Each row of a before or after table is a point. The points were changed in one or more steps. Then noise was added and the rows were shuffled. The steps act on columns, c1 being the first. Name the steps. A step turns or swaps two columns, mirrors them in a line or flattens them onto one, adds a multiple of one to another, or multiplies or shifts one. Angles are multiples of 10 degrees, from the lower column toward the higher: turns from -170 to 170, lines from 10 to 170 but not 90. Use the fewest steps. Two steps may share a column if one is a turn and the other turns, adds or multiplies; they go together, in the order done. Otherwise the lowest column goes first.

Before:
|  5.3 | -0.5 | -7.7 |
|  3.4 | -2.8 |  3.2 |
| -6.6 |  0.9 |  0.9 |
| -0.3 |  4.2 |  3.3 |
|  2.4 | -4.3 | -1.5 |
| -6.7 |  5.6 | -0.1 |
|  0.0 |  3.0 |  7.1 |
| -1.8 | -2.7 | -3.4 |
| -6.5 |  9.0 |  0.2 |
| -2.2 | -0.2 | -2.4 |
After (10 x 3):
| -4.6 |  1.3 |  0.1 |
|  3.9 | -5.3 | -5.6 |
|  2.5 | -0.1 |  4.2 |
| -4.6 |  4.2 | -3.7 |
|  0.0 |  6.9 |  3.4 |
| -4.4 |  7.0 | -5.5 |
| -0.2 |  5.3 | -0.1 |
|  1.8 | -4.2 |  1.7 |
| -1.5 | -1.6 | -1.8 |
| -1.3 | -4.2 | -0.9 |
Steps: multiply c1 by 0.7; turn c2 and c3 by -40 degrees

Before:
| -6.3 |  1.4 |  5.3 |  1.1 |  1.8 |  4.9 |  4.7 | -4.1 |
|  2.7 |  3.0 | -3.9 | -0.9 | -2.4 | -1.2 |  4.0 | -0.8 |
|  0.3 |  1.6 | -6.5 |  0.9 |  3.0 |  3.5 | -4.9 | -6.9 |
|  4.7 | -1.3 |  2.9 | -2.0 | -2.8 |  3.3 |  4.5 |  4.6 |
|  2.8 |  5.0 | -0.9 | -4.5 |  2.4 |  2.4 |  0.6 | -4.3 |
| -1.8 |  3.1 |  2.4 |  0.8 |  4.3 | -2.1 |  1.5 |  2.7 |
|  4.2 |  5.8 | -2.1 | -4.0 | -6.5 |  6.4 | -2.3 |  4.9 |
|  1.7 |  3.7 |  1.9 | -2.4 | -1.6 |  0.3 | -1.6 | -2.7 |
| -2.0 |  7.7 |  3.9 |  2.8 |  1.5 | -1.4 |  3.2 |  0.3 |
| -7.5 |  1.6 |  0.1 | -4.1 | -3.1 |  9.0 | -1.9 | -2.7 |
After:
|   8.1 |   3.6 |   5.4 |   3.3 |   0.1 |   3.4 |  -0.4 |   4.7 |
|  11.9 |   1.7 |  -1.1 |  -4.5 |   3.3 |   9.2 |  -8.6 |  -1.9 |
|   1.7 |   2.8 |  -2.6 |  -2.6 |   1.5 |   0.3 |  -5.1 |   3.1 |
|  -1.4 |   4.0 |   3.0 |  -2.5 |   0.0 |  -1.1 |   0.6 |   2.2 |
|  -0.6 |   5.7 |  -6.3 |   2.9 |  -1.8 |  -1.3 |   6.7 |  -2.4 |
|   3.7 |   5.1 |  -1.1 |   0.7 |   4.8 |   2.2 |   2.1 |   5.4 |
|  -1.8 |   6.1 |   0.2 |  -7.6 |   1.2 |   6.9 | -13.4 |   3.3 |
|  -4.7 |  -2.4 |  -2.2 |  -3.4 |   0.7 |   3.9 |  -0.5 |   3.1 |
|  -2.6 |   2.2 |  -3.3 |   4.2 |   0.6 |  -2.2 |   7.9 |  -3.5 |
|   9.9 |  -0.2 |  -5.4 |   2.3 |  -0.6 |   5.4 |   7.8 |  -1.7 |
Steps: add -0.7 times c6 to c8; turn c1 and c8 by 120 degrees; mirror c2 and c3 in the line at 170 degrees; turn c4 and c5 by -70 degrees; add 1.5 times c4 to c7

Before:
|  2.2 | -6.0 | -4.1 |  6.8 |  3.6 |  0.1 | -3.3 |  2.8 | -2.5 | -6.3 |  2.9 |  4.7 |
| -4.1 |  0.0 | -1.5 | -1.4 |  2.6 | -6.8 | -5.8 |  2.6 | -2.1 | -0.4 | -1.2 |  0.8 |
| -1.6 | -5.0 | -0.4 |  4.8 |  1.6 | -9.6 | -0.8 |  4.6 | -5.0 | -1.3 | -3.0 | -5.6 |
| -2.4 | -7.1 |  8.0 |  2.2 | -3.5 |  0.3 | -1.1 |  0.4 |  2.9 |  5.9 | -6.1 | -4.6 |
|  0.5 | -2.0 |  5.5 | -1.1 |  0.9 | -1.8 |  4.0 | -2.3 | -4.3 | -0.5 |  4.1 | -7.6 |
| -0.1 | -8.3 | -3.8 |  2.0 |  1.2 |  1.1 | -0.3 | -3.1 |  4.9 | -3.4 | -1.1 | -5.8 |
| -4.2 |  0.4 |  5.7 | -0.3 |  6.3 |  2.2 |  4.5 |  1.4 |  0.8 |  0.9 | -3.5 |  3.3 |
|  1.2 | -5.6 | -0.8 |  2.2 | -0.1 | -0.8 | -0.8 |  3.2 |  0.6 |  5.8 | -3.9 | -3.5 |
|  4.8 |  2.3 |  7.6 |  5.1 |  2.1 | -4.4 |  5.5 |  2.3 |  4.6 |  4.0 | -1.9 | -3.9 |
|  4.5 | -1.0 |  3.5 |  0.5 |  1.8 |  2.5 |  6.0 | -8.3 |  2.0 |  0.1 | -1.0 |  3.7 |
| -6.9 |  3.0 | -2.6 |  4.2 | -2.9 |  0.3 |  1.0 | -3.4 |  0.0 |  0.1 | -3.1 |  3.1 |
| -5.1 | -1.3 |  0.1 | -3.6 | -5.9 |  0.3 | -0.4 |  1.4 |  3.0 |  0.6 | -8.6 | -2.4 |
| -1.6 | -5.4 | -0.8 | -4.0 | -5.5 | -4.8 |  1.1 |  0.3 |  4.9 |  5.3 | -0.2 |  4.3 |
After (13 x 12):
|   5.1 |   6.1 |   3.3 |   0.8 |   1.9 |   4.7 |  -0.1 |  -2.3 |   3.7 |   0.1 |   7.7 |  -1.9 |
|  -3.6 |  -4.6 |  -0.8 |   3.5 |   0.0 |   3.8 |   0.1 |  -3.5 |  -3.5 |   5.8 |  -0.8 |  -0.6 |
|  -1.2 |  -8.1 |  -0.8 |  -6.3 |  -5.4 |   1.7 |  -0.1 |   1.2 |   4.3 |   5.3 |  -0.3 |  -4.8 |
|  -9.6 |  -0.2 |   0.1 |  -5.7 |  -6.0 |   1.3 |   0.0 |   0.4 |  -2.3 |   0.6 |   3.1 |  -3.0 |
|  -4.3 |  -1.7 |  -2.7 |   6.6 |  -2.9 |  -4.3 |  -0.1 |   5.5 |   3.1 |   0.1 |   4.5 |   0.1 |
|   4.2 |   4.6 |   5.4 |  -1.6 |   0.9 |   4.9 |  -0.2 |   1.8 |  -7.6 |  -0.6 |   0.0 |   4.2 |
|  -5.1 | -11.2 |  -0.3 |   7.7 |   1.6 |  -0.8 |  -0.1 |  -1.1 |  -5.6 |  -1.3 |  -2.6 |   5.1 |
|  -4.3 |  -7.9 |  -1.4 |  -2.2 |   2.6 |  -4.5 |  -0.1 |   2.4 |   0.8 |  -0.4 |  -1.6 |   2.1 |
|   2.1 |  -8.2 |  -4.1 |  10.9 |   3.6 |   2.2 |   0.0 |  -1.3 |   4.7 |  -6.4 |  -4.0 |   2.6 |
|  -6.0 |   7.2 |   8.0 |   3.5 |  -3.5 |  12.2 |   0.0 |  -0.7 |  -4.6 |   5.8 |   2.6 |  -2.8 |
|   0.4 |  -8.1 |  -3.9 |   3.2 |   1.1 |   4.9 |   0.0 |   0.5 |  -5.8 |  -3.3 |   3.2 |  -5.0 |
|  -5.3 |   9.5 |   5.7 |  -0.5 |   6.3 |   5.0 |   0.0 |   1.7 |   3.3 |   0.9 |   0.6 |  -0.8 |
|   0.0 |   7.2 |   7.5 |   8.2 |   2.1 |   1.5 |   0.1 |  -5.5 |  -3.9 |   4.0 |  -1.2 |  -4.7 |
Steps: turn c8 and c11 by -120 degrees; turn c1 and c8 by -60 degrees; add 1.5 times c3 to c6; turn c2 and c6 by -60 degrees; multiply c4 by 1.6; multiply c7 by 0; turn c9 and c12 by -90 degrees

Before, 11 rows:
|   0.4 |   1.2 |  -0.3 |  -3.1 |   1.5 |   0.0 |  -1.6 |  -2.6 |  -1.1 |  -2.5 |   2.9 |  -3.2 |   3.2 |  -2.3 |   2.3 |   1.4 |   0.7 |   0.3 |   0.4 |   0.1 |   6.4 |   1.7 |  -4.1 |  -1.5 |
|  -4.5 |  -1.6 |   0.0 |  -0.2 |   8.0 |  -3.1 |   1.4 |  -1.7 |  -3.8 |  -1.8 |   1.5 |  -3.0 |   5.2 |   0.0 |  -3.0 |  -2.9 |  -5.0 |   3.6 |   3.5 |  -0.9 |  -2.4 |   4.5 |  -1.8 |  -3.7 |
|   1.3 |  -6.3 |  -0.4 |   2.8 |  -2.2 |  -0.3 |  -5.3 |  -3.2 |  -6.3 |  -1.1 |   1.7 |   3.5 |   1.9 |  -3.0 |   2.7 |   0.3 |   0.4 |  -0.6 |  -2.3 |   0.8 |  -4.7 |   2.9 |  -4.3 |  -0.8 |
|   0.3 |  -0.6 |  -7.1 |   0.3 |  -4.3 |   0.6 |  -0.3 |  -6.0 |  -1.2 |  -2.9 |   1.4 |   3.0 |   3.2 |   1.0 |   1.3 |   0.0 |   1.0 |   4.2 |   4.3 |   2.2 |  -4.9 |  -5.2 |  -5.7 |  -0.4 |
|  -2.1 |  -1.6 |  -0.3 |  -1.3 |  -3.6 |  -4.1 |   1.9 |   1.9 |  -0.5 |   8.4 |  -7.3 |  -3.1 |   9.7 |   3.0 |   2.0 | -10.3 |  -1.9 |   4.8 |  -0.3 |   3.7 |  -4.9 |   5.9 |  -4.5 |   1.3 |
|  -1.6 |  -3.9 |  -0.4 |   2.0 |   2.1 | -11.4 |  -1.6 |  -1.8 |  -1.6 |  -2.6 |  -2.4 |  -1.2 |   2.8 |  -2.0 |   1.6 |   1.1 | -14.3 |   1.0 |  -1.4 |   2.3 |   5.8 |   5.4 |  -2.5 |  -4.5 |
| -11.8 |   0.2 |  -1.4 |   1.4 |   0.2 |  -0.7 |   1.8 |   2.2 |  -4.3 |   4.2 |  -0.1 |  -2.6 |   2.5 |   1.5 |  -3.8 |   1.1 |  -0.5 |   5.2 |  -3.1 |  -1.4 |  -3.2 |   3.8 |   2.0 |  13.9 |
|  -5.7 |  -7.6 |   0.4 |   0.7 |  -2.2 |   2.8 |  -1.1 |   2.1 |  -1.8 |   0.9 |  -0.9 |  -4.6 |   4.6 |  -3.6 |  -1.3 |   1.7 |  -4.1 |   2.0 |  -2.5 |   2.2 |  -3.1 |   1.8 |   1.0 |  -3.6 |
|   0.9 |  -4.8 |   0.4 |  -1.0 |  -4.2 |  -0.8 |   1.7 |   3.5 | -15.3 |  -2.4 |  -1.0 |  -3.9 |   3.4 |  -2.8 |   2.1 |  -4.1 |  -3.3 |   3.7 |   5.1 |  -0.1 |   2.5 |   3.4 |   1.2 |  -4.5 |
|  -4.0 |  -0.7 |  -1.5 |   0.5 |   9.6 |  -2.0 |   0.9 |  -4.9 |  -2.4 |  -0.1 |  -2.3 |  -3.3 |   3.4 |  -2.9 |   3.0 |  -0.9 |  -3.9 |   6.7 |  -1.9 |  -9.7 |  -5.7 |   2.9 |  -5.4 |   7.2 |
|   0.7 |  -1.6 |  -3.3 |   3.5 |   0.0 |  -2.5 |  -0.8 |  -0.4 |  -2.7 |   1.0 |   2.0 |  -1.7 |   3.1 |  -2.3 |   0.7 |   1.7 |   2.1 |   5.1 |   4.8 |  -4.9 |   0.8 |   5.0 |   3.9 |  22.0 |
After (11 x 24):
|  -3.8 |  -0.6 |  -1.3 |   1.0 |   5.4 |  -2.7 |   0.8 |  -4.8 |  -2.4 |  -0.1 |  -1.7 | -13.0 |   3.4 |   7.6 |   3.1 |  -2.2 |  -3.8 |  -5.7 |  -2.1 |  -9.3 |  -5.4 |   2.9 |  -6.2 |   7.5 |
|   0.8 |   1.0 |   0.6 |  -3.2 |   3.0 |   0.3 |  -1.8 |  -1.9 |  -1.4 |  -2.3 |  -0.3 |  -4.5 |   3.4 |   0.7 |   2.2 |   1.6 |   0.9 |   2.0 |   0.4 |   0.1 |   6.4 |   1.2 |  -3.5 |  -1.8 |
|   1.2 |  -6.5 |  -0.8 |   2.6 |   1.4 |  -0.7 |  -3.6 |  -3.1 |  -6.2 |  -1.2 |   0.3 |   6.7 |   1.7 |  -2.7 |   3.0 |   0.6 |   0.8 |   1.7 |  -2.3 |   0.8 |  -4.5 |   2.8 |  -4.8 |  -0.7 |
|  -5.6 |  -7.5 |   0.4 |   1.0 |   2.1 |   3.5 |  -0.5 |   1.8 |  -1.3 |   0.6 |  -0.8 |  -2.4 |   4.6 |  -3.7 |  -1.1 |   1.7 |  -3.9 |  -2.7 |  -2.1 |   1.9 |  -3.3 |   1.6 |   0.8 |  -3.6 |
|  -1.6 |  -3.5 |  -1.0 |   2.7 |   2.3 | -11.8 |  -1.9 |  -1.1 |  -1.7 |  -2.6 |  -0.2 |  -3.8 |   2.7 |   0.9 |   1.6 |   1.2 | -15.0 |  -2.6 |  -0.3 |   1.5 |   5.8 |   5.1 |  -2.7 |  -4.2 |
|  -0.1 |  -0.5 |  -7.6 |   0.5 |  -2.2 |   0.6 |   0.3 |  -5.5 |  -1.6 |  -2.7 |  -1.7 |   7.7 |   2.9 |  -3.4 |   1.8 |   0.6 |   0.5 |  -1.1 |   4.7 |   2.4 |  -4.0 |  -5.0 |  -5.3 |  -0.5 |
| -12.0 |   0.3 |  -0.6 |   1.2 |  -1.1 |  -0.3 |   1.1 |   2.6 |  -4.5 |   4.1 |  -2.2 |  -2.5 |   2.5 |   1.0 |  -3.7 |   1.2 |  -0.6 |  -2.9 |  -2.7 |  -1.2 |  -3.1 |   3.7 |   1.9 |  14.4 |
|  -4.3 |  -2.1 |  -0.6 |   0.4 |   2.6 |  -3.5 |   0.8 |  -1.2 |  -3.9 |  -1.6 |  -1.2 | -11.2 |   5.2 |   7.7 |  -2.8 |  -2.5 |  -4.7 |  -0.4 |   3.8 |  -0.6 |  -2.3 |   4.4 |  -1.2 |  -3.2 |
|  -2.3 |  -1.7 |  -0.8 |  -1.4 |  -4.0 |  -4.0 |   1.3 |   1.7 |  -0.3 |   8.4 |   0.3 |   0.3 |   9.2 |  -1.2 |   2.2 | -10.2 |  -1.3 |  -9.2 |   0.0 |   3.6 |  -4.4 |   6.1 |  -4.7 |   1.2 |
|   0.7 |  -1.5 |  -4.1 |   3.2 |   1.8 |  -2.3 |  -0.2 |  -0.3 |  -2.6 |   0.2 |  -2.5 |  -2.0 |   3.0 |  -0.8 |   0.9 |   1.6 |   1.6 |  -0.5 |   4.9 |  -5.1 |   0.9 |   5.4 |   3.5 |  21.5 |
|   0.8 |  -4.8 |   0.7 |  -0.6 |   1.3 |  -0.6 |   1.5 |   3.6 | -16.0 |  -2.1 |  -0.4 |   0.4 |   3.7 |  -4.7 |   2.3 |  -4.3 |  -3.1 |  -2.7 |   5.6 |   0.5 |   2.6 |   4.0 |   2.0 |  -4.2 |
Steps: add -1 times c5 to c12; turn c5 and c14 by 70 degrees; multiply c7 by 0.7; turn c11 and c18 by 120 degrees; multiply c11 by 0.4
